Each row of a before or after table is a point. The points were changed in one or more steps. Then noise was added and the rows were shuffled. The steps act on columns, c1 being the first. Write out the steps. A step turns or swaps two columns, mirrors them in a line or flattens them onto one, adds a multiple of one to another, or multiplies or shifts one. Angles are multiples of 10 degrees, from the lower column toward the higher: turns from -170 to 170, lines from 10 to 170 but not 90. Use the fewest steps. Two steps may share a column if one is a turn and the other turns, adds or multiplies; they go together, in the order done. Otherwise the lowest column goes first.
In the rows, zero is written as 128.

Before (12 x 2):
[[170  69]
 [161  79]
 [120 102]
 [185 126]
 [ 89 137]
 [124 123]
 [156 104]
 [ 82 165]
 [ 88 128]
 [ 95  90]
 [118 127]
 [153 116]]
After:
[[145 158]
 [123 133]
 [142 185]
 [146 198]
 [148 144]
 [ 83 152]
 [111 150]
 [ 96  78]
 [181 149]
 [ 90 115]
 [ 96 108]
 [119 126]]
Steps: mirror c1 and c2 in the line at 10 degrees

Before (11 x 3):
[[126 101 134]
 [164  58 117]
 [108 169 114]
 [158  93 145]
 [109 155 117]
 [129 189  53]
 [105 136  84]
 [149 158 118]
 [168 168 128]
 [ 99 139  82]
 [105 147 125]]
After:
[[ 92 120  87]
 [146 212  81]
 [ 87  78  22]
 [123  90  89]
 [135  97  89]
 [150 148 100]
 [139  97  43]
 [141 114  45]
 [125 178 112]
 [118  87  86]
 [ 72 121  92]]
Steps: turn c1 and c2 by 140 degrees; shift c3 by -30

Before, 10 rows:
[[115  84 134 152]
 [137 155 160 114]
 [197 156  47 169]
 [132  91 106 135]
 [114 128 151 125]
 [123 104 159 109]
 [122  41 111 151]
 [159 156 158 129]
 [110 119  58 122]
 [116 150 144 137]]
After (10 x 4):
[[161 156 125 114]
 [162 159 102 129]
 [142 150 143 138]
 [106  90 120 134]
 [149 129 146 125]
 [ 56 121 135 122]
 [ 61 157  47 170]
 [128  82 143 152]
 [111  40 133 153]
 [155 103 137 111]]
Steps: turn c1 and c3 by -80 degrees

Before (9 x 6):
[[ 85  97 128  84 134 115]
 [ 82 148 113 114 149 133]
 [149 146  78 191 187  99]
 [104 140 153 134 116 122]
 [167 152  74 138 164 130]
 [140 162 112 115  80 180]
 [149 148  46 160 137 100]
 [143 216 138  94 105 125]
 [ 71 133 122 118 147 106]]
After:
[[138 166 133 167 128 166]
 [114  68 188 100  78 137]
 [138 147  79  96 112  80]
 [122 176 106  48 137 121]
 [139 139 147 124 121 181]
 [143 145 150 111 114 154]
 [117 122 163 103  74 100]
 [134 124 116 115 154 148]
 [114 101 137 102  45 135]]
Steps: turn c1 and c6 by -140 degrees; multiply c1 by 0.4; mirror c2 and c4 in the line at 140 degrees; swap c3 and c5

Before (14 x 9):
[[105  85 125 169 135  85 129 138  85]
 [122  96 136  96 119 111 139 179 117]
 [140 126 102 129 110 139 118  40 100]
 [124 112 144 147 113 102 132 152 132]
 [129 177 183 131 107 139 151 102 188]
 [205  96 178  88 132 114 106 116 153]
 [102 132 139  73 120 133  53 162 113]
 [136 145 164 146 130 141  89 174 141]
 [157 124 107 124 118  54 111 132 176]
 [134 164 135 123 163 109 114 138 135]
 [164 143 108 101 172 132 138 133 137]
 [151 104 146 109 164 126 129  95 131]
 [118 169 143 116 148  80 109 157 112]
 [140 170 108 172 150 125 145 163 106]]
After, 14 rows:
[[122 115 166  95 118 111  87 180 111]
 [164 122  59 101 171 131 133 134 173]
 [133 156  69 123 162 109 103 138 140]
 [140 107 131 128 111 138 205  40 113]
 [137 167 137 145 130 141  43 174 149]
 [140 139  61 172 150 126 110 163 118]
 [150 126 122 109 164 125 162  95 154]
 [101 140 140  73 120 134  19 162  86]
 [205 146 181  88 132 114 118 116 230]
 [104  99 152 168 136  85 119 139  62]
 [124 129 165 147 113 102 107 151 128]
 [118 166  86 116 149  81  80 157 103]
 [157 109 127 124 118  54 107 131 205]
 [129 202 148 130 107 139 177 103 190]]
Steps: add 1 times c1 to c9; turn c2 and c3 by -50 degrees; add -1 times c5 to c3; add -1 times c8 to c7
